Each point is reached from the start by the listed moves, each made 0, 1 or 2 times, or once backwards (-1), plus a little noise. Say if it took an odd or an even number of moves. Then give how often each move was made.
(in the rows, 128 means zero)

Moves:
(1): [144 128 152]
(2): [122 154 142]
(3): [ 96 110 148]
Start: [115 137 133]
Points:
[153 127 100] => even (0, -1, -1)
[ 52 171 159] => even (-1, 2, 1)
[102 191 162] => even (0, 2, 0)
[137 111 143] => even (1, -1, 0)
[123  92 190] => even (2, -1, 1)

Moves:
(1): [144 120 134 135 112 123]
(2): [133 155 137 120 128 127]
(3): [137 122 137 101 141 123]
(4): [123 131 153 143 139 116]
(5): [146 133 116 137 145 128]
(6): [130 123 142 133 129 155]
Start: [138 125 155 128 116 126]
Points:
[148 114 180 172  89 179] => even (1, 0, -1, 0, 0, 2)
[196  88 210 145 183 116] => odd (1, -1, 2, 2, 2, 1)
[181 116 218 122 166  88] => even (1, 0, 2, 2, 1, 0)
[104 181 222 149 113 176] => even (-1, 2, -1, 1, -1, 2)

Moves:
(1): [151 129 140 133 138 141 114 115 126 131]
(2): [132 167 136 108 113 129 138 144 112 118]
(3): [110 111 172 138 111 119 130 127 126 125]
(4): [131 128 123 149 123 148 136 116 130 113]
(5): [119 149 133 118 176 156 139 138 138 128]
(6): [111 118 137 102 117 154 120 114 131 151]
(7): [142 124 127 118 129 111 153 119 130 129]
(8): [141 103 123 137 127 138 141 154 107 130]
(9): [132 133 125 116 121 131 123 141 156 139]
Start: [135 130 129 117 115 133 131 115 139 108]
Points:
[145 110 130 125  50 126 175   7 137  88] => even (0, 0, 0, 2, -1, 1, 2, -1, -1)
[177 117 179 149 178 157 110 123 206 119] => even (2, -1, 1, 0, 1, -1, 0, 0, 2)
[144  48  58  97  42 195 152  99 199 157] => even (-1, -1, -1, 2, -1, 2, 1, 1, 2)

Moves:
(1): [153 142 117 138 119 120 135 125 119 122 132 133 109 133]
(2): [134 159 133 122 147 124 135 131 129 122 115 121 138 110]
(3): [139 129 148 127 122 135 119 128 119 123 137 125 130 125]
(4): [119 125 127 153 129 115 127 132 118 133 128 125 127 134]
(5): [145 119 114 128 148 138 116 115 119 115 105 118 137 123]
(6): [108 152 114 132 116 160 139 143 141 124 127 148 141 132]
(7): [131 130 124 127 134 131 153 130 120 125 137 122 135 138]
(8): [137 128 123 110 139 119 120 155 116 102 143 139 134 137]
(9): [135 130 139 138 132 134 114 129 161 137 136 135 128 146]
(10): [127 132 121 129 130 128 122 148 127 157 127 119 138 132]
(11): [131 143 117 127 149 126 118 121 118 138 159 138 127 126]
Start: [140 126 124 117 112 118 157 129 113 110 129 130 137 139]
Points:
[127 179 123 118 140  77 125 185  97 139 176 147 146 133] => odd (0, 1, 0, 1, -1, 0, -1, 1, 0, 1, 1)
[165  57 181 131 137  90 142 130  52  40 114  87 157 146] => odd (-1, 0, 2, 2, 1, -1, 1, 1, 0, -1, -1)
[ 98 224  46 116 213 172 148 110  86  66  87 159 198  71] => even (-1, 2, -1, 1, 2, 2, -1, 0, -1, -1, 2)
[ 78 145 146 113  75 153 228 229  55  15 173 164 191 170] => odd (-1, 0, 2, 2, -1, 2, 2, 2, -1, -1, -1)
[141 234 117 143 114 133 202 210 204 171 113 132 170 174] => even (1, 2, -1, 0, -1, 1, 1, 0, 2, 2, -1)
[201 136 102 135 175  62 134 133 104  83 114 116 128 151] => even (1, 1, -1, 1, 1, -1, 0, 1, 1, 0, 0)
[171 225  89 161 120  98 213 209  79  84 103 124 155 152] => odd (2, 2, 0, 2, 0, 1, 1, 1, 0, 1, -1)

Moves:
(1): [125 133 147 111 134 141 115 141 122 144 142  99 122 133]
(2): [131 150 123 136 114 130 133 121 138 132 117 126 134 137]
(3): [124 126 122 131 121 126 134 137 122 125 134 137 140 130]
(4): [123 130 141 131 141 126 124 135 120 118 111 118 136 115]
(5): [124 140 134 139 129 143 130 136 123 141 135 119 117 114]
(6): [129 129 139 120 141 139 135 114 108 143 120 131 131 137]
(7): [128 126 117 149 135 115 120 140 118 124 130 128 125 149]
(8): [117 123 128 126 112 148 100 138 132 118 120 145 124 135]
(9): [143 115 129 137 120 136 137 127 133 123 126 119 140 132]
(10): [121 112 133 138 118 120 122 114 119 145 113 116 129 120]
(11): [122 132 125 131 134 131 126 116 129 121 139 122 130 129]
(12): [141 128 129 137 110 108 113 117 122 126 135 161 129 136]
(13): [143 126 116 130 132 135 124 136 134 146 134 120 138 108]
(14): [124 126 142 127 140 131 124 127 137 136 134 133 137 134]
Start: [117 122 127 132 131 125 121 135 119 131 120 102 143 147]
Points:
[189 159  97 219  45 106 171 123  77 174 135 141 170 193] => even (0, 2, 2, -1, 2, 1, 1, -1, 2, 0, -1, 2, 0, -1)
[ 55 135 200 163 214 191   7 148  58 187 100  62 142 166] => even (1, 0, -1, 2, 1, 2, 2, 2, -1, 1, 2, 0, 1, 2)
[ 96 167 103 171 152 178  81 228 145 131 170  55 151 177] => odd (1, 1, 1, 0, 1, -1, 2, 1, 0, -1, 1, -1, 1, 1)
[162 112 178 219 137 137  60  91  80 209 105  37 197 125] => odd (1, 1, -1, 2, 1, 1, 1, 0, 2, 2, 2, 2, 2, 1)

Moves:
(1): [145 133 128 118 124 132 116 133 136 119 122 141 143 113 110 129 134 115
 129 135]
(2): [120 162 151 129 135 122 128 110 136 137 118 128 128 131 124 123 127 120
 116 115]
(3): [118 122 138 121 114 134 124 126 119 126 122 131 130 127 121 133 125 129
 124 119]
(4): [130 128 126 149 134 142 127 110 116 122 125 133 135 127 124 138 128 132
 131 119]
(5): [136 135 140 109 146 137 119 132 121 124 128 100 145 148 124 123 129 130
 133 139]
(6): [125 137 119 117 118 143 130 124 138 123 124 130 126 130 132 134 118 130
 117 120]
(7): [129 125 125 125 136 133 141 133 121 121 119 126 131 119 127 127 127 123
 124 121]
(8): [130 139 131 127 130 121 129 144 126 131 113 125 133 132 125 134 115 148
 130 117]
(9): [132 116 142 127 135 135 143 133 142 133 118 133 133 141 131 132 121 128
 121 132]
(10): [137 135 137 127 129 145 138 135 128 153 139 122 138 121 126 125 131 133
 126 127]
(11): [136 129 132 130 124 119 138 125 136 121 139 116 127 121 124 125 118 127
 122 124]
(12): [124 117 112 121 145 120 123 120 125 129 145 145 132 129 120 123 124 123
 124 115]
(13): [120 118 123 125 128 123 126 125 127 120 131 129 155 121 141 140 130 128
 133 133]
(14): [131 123 117 110 114 115 141 117 123 127 130 132 139 146 123 135 138 125
 136 136]
(15): [140 128 137 131 126 130 128 124 118 121 131 136 130 130 140 122 126 126
 125 124]
(16): [128 125 133 123 133 124 125 127 129 125 135 134 117 120 131 151 135 126
 129 123]
(17): [126 136 132 138 129 135 124 134 142 122 133 126 126 137 127 115 143 133
 141 119]
(18): [130 125 133 121 138 129 130 122 130 127 122 130 123 121 126 124 135 144
 129 130]
(19): [132 132 130 128 130 134 133 123 132 133 129 125 130 130 125 129 123 125
 150 132]
(20): [112 137 132 130 132 120 138 133 124 120 140 144 131 126 124 131 124 127
 126 143]
Start: [138 128 122 139 147 133 119 153 121 110 125 130 138 130 143 134 135 125
 137 129]
Points:
[132  72 151 196 102 123 178 162 107  91 175 208 205 158 160 133 129 128
 127 158] => even (0, -1, 1, 1, -1, -1, -1, 0, 2, 1, 1, 0, 1, 1, 2, -1, 1, -1, -1, 2)
[ 96 183 201 213 168 141 183  74 155 147 108 117 175  83 156 155  86 171
 116 123] => even (-1, 2, 0, 2, -1, 0, -1, 0, 1, 1, 2, -1, 2, -1, -1, -1, -1, 2, 1, 1)
[124 128 126  55 100 155 192 158 175 154 175 166 240 205 108 140  84 128
 147 118] => odd (0, 0, 2, -1, 0, 2, -1, 1, 2, 2, 1, 2, 1, 2, 0, -1, 1, -1, 2, 1)
[162 160 210 131 182 154 184 112  51 141  83  70 249 126 154 180 116 207
 161 110] => even (-1, 1, 1, 2, 1, -1, 1, 2, 0, 2, 1, -1, 2, 1, 1, 0, -1, 2, 1, 0)
[113 147 224 147 194 172 108 104 141  60  52 124 209 172 146 206 150 136
 142  35] => odd (0, 2, 2, 2, 1, 0, 1, 1, 2, -1, 0, 0, 2, 0, 0, 2, 2, 0, 0, -1)
[139 176 155  80 135  97 120  71  73 110 144 105 167 171 134 128  68 109
  77  26] => odd (-1, 2, 2, 0, 1, 1, 0, 1, -1, 0, 2, 2, 0, 1, 2, 0, -1, -1, 0, -1)

Moves:
(1): [148 123 135 144 137 125 129 138 132 137 127 144 134 147 117 130 123 127
 128 142 131 138 134 113]
(2): [123 132 115 137 147 114 138 136 135 130 113 126 128 127 144 132 132 122
 122 130 123 122 141 128]
(3): [132 132 134 125 126 127 111 116 128 129 125 134 137 151 144 116 136 129
 127 135 135 126 110 119]
(4): [111 138 117 131 122 122 101 141 115 129 131 144 144 127 130 133 141 132
 126 139 123 127 143 116]
(5): [131 130 129 113 138 117 113 126 133 117 122 145 131 114 122 110 131 122
 139 135 126 135 117 136]
(6): [148 150 146 117 119 115 125 133 115 132 127 109 117 135 141 149 153 116
 134 126 133 131 133 147]
(7): [126 143 141 123 135 118 133 134 130 130 119 133 137 119 127 119 123 132
 127 135 115 129 122 119]
(8): [130 116 128 139 147 136 127 145 145 117 118 112 128 145 147 118 121 132
 114 133 113 117 140 141]
(9): [125 124 123 132 122 126 127 134 130 145 138 125 142 113 122 136 133 133
 115 140 130 135 119 123]
(10): [127 117 139 135 138 130 125 117 129 127 140 121 127 124 139 118 126 154
 128 141 125 128 126 123]
(11): [134 125 115 133 127 134 128 129 123 128 126 127 144 139 116 133 123 129
 137 128 155 124 130 123]
(12): [126 131 125 129 129 130 138 135 126 129 125 140 136 137 128 117 120 117
 132 124 132 122 123 138]
(13): [112 116 126 138 124 128 129 148 128 123 135 131 115 138 130 134 125 128
 128 122 138 128 132 128]
(14): [126 142 127 117 124 126 120 130 139 132 148 133 145 120 120 133 124 125
 123 114 134 134 142 150]
(15): [142 126 132 133 124 124 136 129 137 129 115 125 126 131 128 145 134 123
 138 138 124 132 140 135]
(16): [128 135 126 131 130 133 130 120 135 116 123 125 122 133 123 125 128 130
 131 138 131 121 138 126]
(17): [129 130 116 139 109 133 104 110 145 106 132 126 139 123 137 144 124 127
 124 131 138 113 119 141]
(18): [129 122 128 119 133 129 139 118 123 132 135 116 122 132 120 131 118 133
 137 129 128 125 113 128]
(19): [109 125 131 144 128 124 118 122 126 128 136 121 146 136 134 126 133 122
 132 122 140 125 120 135]
(20): [128 131 120 125 129 118 127 122 133 119 133 113 128 117 127 130 143 139
 128 131 129 130 133 127]
(21): [145 140 150 121 125 133 126 121 139 135 126 110 136 142 135 122 125 113
 142 134 129 113 152 115]
(22): [133 133 124 126 122 118 133 126 129 118 121 130 135 123 121 128 121 119
 126 141 132 133 144 121]
(23): [121 131 127 130 137 126 128 147 127 135 131 137 119 126 135 111 129 131
 143 120 122 150 130 135]
(24): [128 124 139 120 127 159 140 124 130 126 141 128 130 126 137 138 115 118
 115 124 114 124 125 129]
Start: [127 132 127 135 127 130 135 125 135 136 128 125 132 135 127 130 127 128
 133 148 125 126 125 136]
Points:
[212 165 131 124  89  90  54 141 181 134 141 143 249 121  47 166  92  74
 128 202 187 117 115 160] => even (2, -1, -1, 0, 2, 1, 1, 1, 2, -1, 1, 0, 0, 1, -1, -1, 2, 1, 0, -1, 1, 1, -1, -1)
[138 166 114 128 245  80 117 227  93 166  21 202 146 234 157  51 126 127
 191 204  92 156 132  49] => even (1, 2, 2, 2, 1, 0, 2, 1, -1, -1, 2, -1, 0, -1, 0, 0, -1, 2, -1, -1, 0, 0, 2, 0)
[128  71 162 183 207 172  96 237 209 145 189 211 225 159 121  67  80 155
 126 215  95 218 213 160] => even (2, -1, 0, 1, 2, -1, 0, 2, 1, 2, 1, 0, 1, 2, 2, 0, -1, -1, 1, 0, 0, 1, 2, 2)
[127 114 182 159 167 194 196 172 193 169 172 171 170 168 166  62  43  83
 114 192  93 132 243  98] => odd (1, 1, 0, 0, 0, -1, -1, 0, 1, 2, -1, 2, 1, 1, 0, 1, -1, -1, 0, -1, 2, 2, 1, 2)

Moves:
(1): [137 126 124 123 129 129 124 119 119 125 133 129 126 129 121 132 128 133
 121 123 129 142 127 126]
(2): [127 108 121 122 126 140 110 134 132 114 130 125 122 129 121 133 117 124
 117 125 118 114 138 131]
(3): [126 120 134 122 128 127 129 122 131 125 138 125 129 135 125 131 134 144
 134 129 126 142 131 134]
(4): [119 118 143 110 133 126 126 129 129 137 118 126 123 131 126 136 125 132
 126 129 121 137 118 137]
(5): [129 135 126 123 140 129 136 125 136 134 127 124 118 126 127 125 129 130
 130 124 128 124 132 130]
(6): [127 122 124 121 109 122 147 123 105 123 132 123 123 111 132 133 127 134
 119 123 125 125 141 120]
(7): [129 124 124 134 139 136 131 141 125 134 130 128 138 125 135 127 123 135
 118 135 127 128 127 127]
(8): [119 134 126 128 124 124 122 130 113 134 126 120 127 131 127 130 132 129
 135 137 127 133 134 121]
(9): [134 128 135 119 131 138 139 128 124 125 125 116 131 131 130 126 125 119
 130 125 128 138 124 124]
(10): [151 122 145 129 143 119 119 124 117 126 123 130 122 130 132 125 136 114
 122 132 125 134 127 129]
(11): [122 124 125 125 127 121 121 128 133 129 143 127 137 126 134 133 131 116
 135 128 124 126 129 127]
(12): [124 125 141 134 138 138 130 114 126 125 130 137 133 119 126 113 132 127
 130 120 123 135 135 133]
(13): [131 107 127 123 127 142 118 134 130 134 132 132 118 121 144 133 128 143
 124 137 132 123 145 128]
(14): [124 138 122 119 127 131 130 121 121 123 132 131 124 137 135 132 124 131
 127 123 129 129 131 128]
(15): [123 114 125 118 118 132 136 124 127 133 128 133 131 143 120 127 133 139
 136 145 121 130 123 110]
(16): [129 128 125 131 126 126 119 122 128 124 123 118 131 122 125 131 125 133
 133 132 125 125 122 132]
(17): [132 124 121 123 124 129 124 129 124 129 122 133 131 130 118 128 125 128
 132 124 131 123 132 125]
(18): [137 137 133 118 131 136 143 123 128 132 112 129 117 128 132 136 132 132
 143 136 122 129 148 139]
(19): [141 130 135 138 135 134 113 126 122 145 128 121 116 132 134 126 116 121
 130 121 107 121 131 120]
(20): [133 140 128 110 120 127 130 125 125 135 127 123 137 113 128 120 131 135
 126 126 125 119 133 125]
(21): [130 126 125 120 131 126 122 113 131 131 131 122 135 131 125 139 138 126
 118 128 129 123 135 131]
(22): [138 129 122 135 129 131 128 124 130 129 131 122 132 136 133 116 127 106
 130 135 129 132 125 141]
(23): [126 131 124 125 130 124 127 138 134 138 112 124 127 132 136 124 128 126
 129 124 119 133 133 108]
(24): [129 139 131 122 127 118 121 119 127 131 130 132 129 130 124 133 114 120
 126 130 139 129 135 132]
Start: [120 130 124 114 121 122 155 135 135 121 127 126 133 123 127 130 131 138
 128 129 126 126 116 124]
Points:
[106  70 155 136 113 167 182 148  43  83 162 116 160  44 124 106 101 145
  65 114 112 150 120  92] => odd (1, 1, -1, 0, -1, 2, 2, 1, 2, 0, 0, 2, 0, -1, 0, 0, -1, -1, 0, 0, -1, -1, -1, 0)
[129 152  90  38  99 221 205 103 148 140 117  90 110 142 149 102 152 199
 197 180 122  89 161 119] => even (-1, 0, 0, -1, 2, -1, -1, 1, 2, -1, -1, 0, 2, 2, 2, 1, 0, 1, 0, 2, 0, 1, -1, -1)
[122  43 111  33  75  99 114 108 157 137 172  92 170 100 142 117 142 145
 136 199 119 109 160 112] => odd (-1, 1, 2, 0, 1, 1, 0, 0, 0, 1, 2, 0, 2, -1, 2, 2, 0, -1, -1, 2, 0, 2, 1, 2)
[121 119 110  98  81  81 171 165  69 118 126  64 145 100 161 142 109 138
 120 149 105 146 116   7] => even (0, 0, 0, -1, 0, 2, 1, 1, 2, 1, 1, -1, 0, 0, 1, 2, -1, -1, 0, 0, -1, -1, 2, 1)
[171 129 156  88 166  84  87 101 114 208 165 126 121 141 165 111  96 115
 141 150  94 127 118 114] => even (0, -1, 1, 1, 2, 0, 1, 0, -1, 2, 2, 0, 1, 1, 1, 1, 1, -1, 2, 1, -1, 1, 0, 2)
[170 175 224 108 183 120 140  79  82 162  39  87 109 136 129 141 107 107
 184  89  55 222 146 112] => odd (1, -1, 1, 1, -1, 0, 0, 1, 2, 1, 0, 2, -1, 0, -1, 2, 1, 2, 2, -1, 0, -1, 2, 1)

Moves:
(1): [113 142 126 122 118 117 131 127 125 135 119 136 132 141 138 112 131 137
 132 131 135 127 118 135]
(2): [131 127 127 127 125 129 122 131 114 131 124 129 122 118 124 126 126 131
 130 138 124 127 124 127]
(3): [127 125 120 117 141 126 122 128 125 125 122 125 130 125 128 130 136 133
 132 129 119 134 136 134]
(4): [130 141 129 148 130 123 141 133 137 111 118 118 117 139 128 117 124 133
 118 123 134 124 133 123]
(5): [133 156 125 140 122 131 127 113 129 132 120 138 108 126 129 130 129 140
 129 129 133 124 123 116]
(6): [144 142 117 118 128 133 136 141 142 121 128 118 124 146 144 125 132 132
 122 126 129 118 125 134]
(7): [128 121 133 129 130 130 146 118 135 114 122 141 127 116 138 115 134 134
 139 139 130 132 121 125]
(8): [132 116 127 125 134 119 117 128 134 120 124 128 136 137 128 135 139 124
 129 133 137 132 124 138]
(9): [133 142 129 126 130 133 124 124 140 122 129 112 130 132 129 119 143 124
 126 132 131 132 125 117]
(10): [128 128 121 137 127 129 123 140 119 129 128 121 136 121 128 118 120 139
 134 133 134 131 123 130]
(11): [129 134 115 110 131 121 125 119 126 130 141 120 132 119 116 127 132 140
 123 127 126 121 133 132]
(12): [131 128 121 126 126 142 126 113 123 120 127 132 123 123 122 127 132 125
 127 134 131 118 137 143]
(13): [121 122 120 128 120 139 120 115 123 131 111 128 117 128 126 131 125 128
 127 119 122 139 119 135]
(14): [122 117 124 113 142 147 137 116 111 108 130 126 129 138 126 129 112 125
 136 136 132 128 119 124]
(15): [125 124 142 127 131 122 124 129 124 125 129 148 126 118 144 128 136 131
 131 128 140 138 134 131]
(16): [125 131 127 102 136 118 110 135 126 132 109 113 141 133 132 131 123 130
 132 126 135 133 134 124]
(17): [128 131 130 131 127 119 132 126 122 123 126 123 129 115 129 120 131 127
 147 127 130 131 135 140]
(18): [126 128 130 128 130 129 133 131 131 130 139 124 121 137 127 124 121 130
 131 130 134 123 134 127]
(19): [123 119 138 132 127 143 122 146 126 122 126 129 130 130 126 135 127 123
 132 126 133 108 119 129]
(20): [146 119 132 111 139 141 144 131 125 137 119 113 138 142 124 146 121 132
 114 125 113 139 121 126]
(21): [130 131 133 138 126 139 119 123 131 121 126 120 131 131 126 132 120 125
 126 133 118 134 117 135]
(22): [120 124 122 125 122 130 123 135 118 121 124 125 127 133 120 139 120 136
 132 130 126 131 135 121]
(23): [134 111 128 124 112 132 118 119 122 131 130 123 139 134 137 119 139 125
 130 119 123 107 125 125]
(24): [124 127 119 135 127 127 134 120 130 135 134 126 130 126 142 133 130 137
 119 144 126 131 114 132]
Start: [134 133 126 121 133 126 139 138 125 134 122 125 131 135 119 133 118 137
 125 123 134 121 120 130]
Points:
[187 153 192 185 145 191 176  98 122  86  85  84 155 199 157 120  83 140
 102 115 138 126  42  55] => odd (0, -1, -1, 2, 2, -1, 0, 0, 1, 1, -1, -1, -1, 2, 1, 0, 0, -1, 0, 2, 2, -1, 2, 0)
[151 146 104  19 124 139  73 201 119 122  95  38 217 203 182  64 170 129
 149 111 172   7 122 195] => even (2, 0, 1, 0, -1, 2, -1, 0, 1, 1, 0, 2, -1, 0, 0, 2, 1, 0, 2, 0, 0, -1, 2, 0)
[116 167  59  54 162 108 186 122 133  31  61 121  99 170 140  57 120 173
 140 181 167  80 121 202] => odd (2, 2, 1, 2, -1, 2, 2, 1, -1, -1, 1, 2, 0, 1, -1, 1, 0, 0, 0, -1, 0, 0, -1, 0)
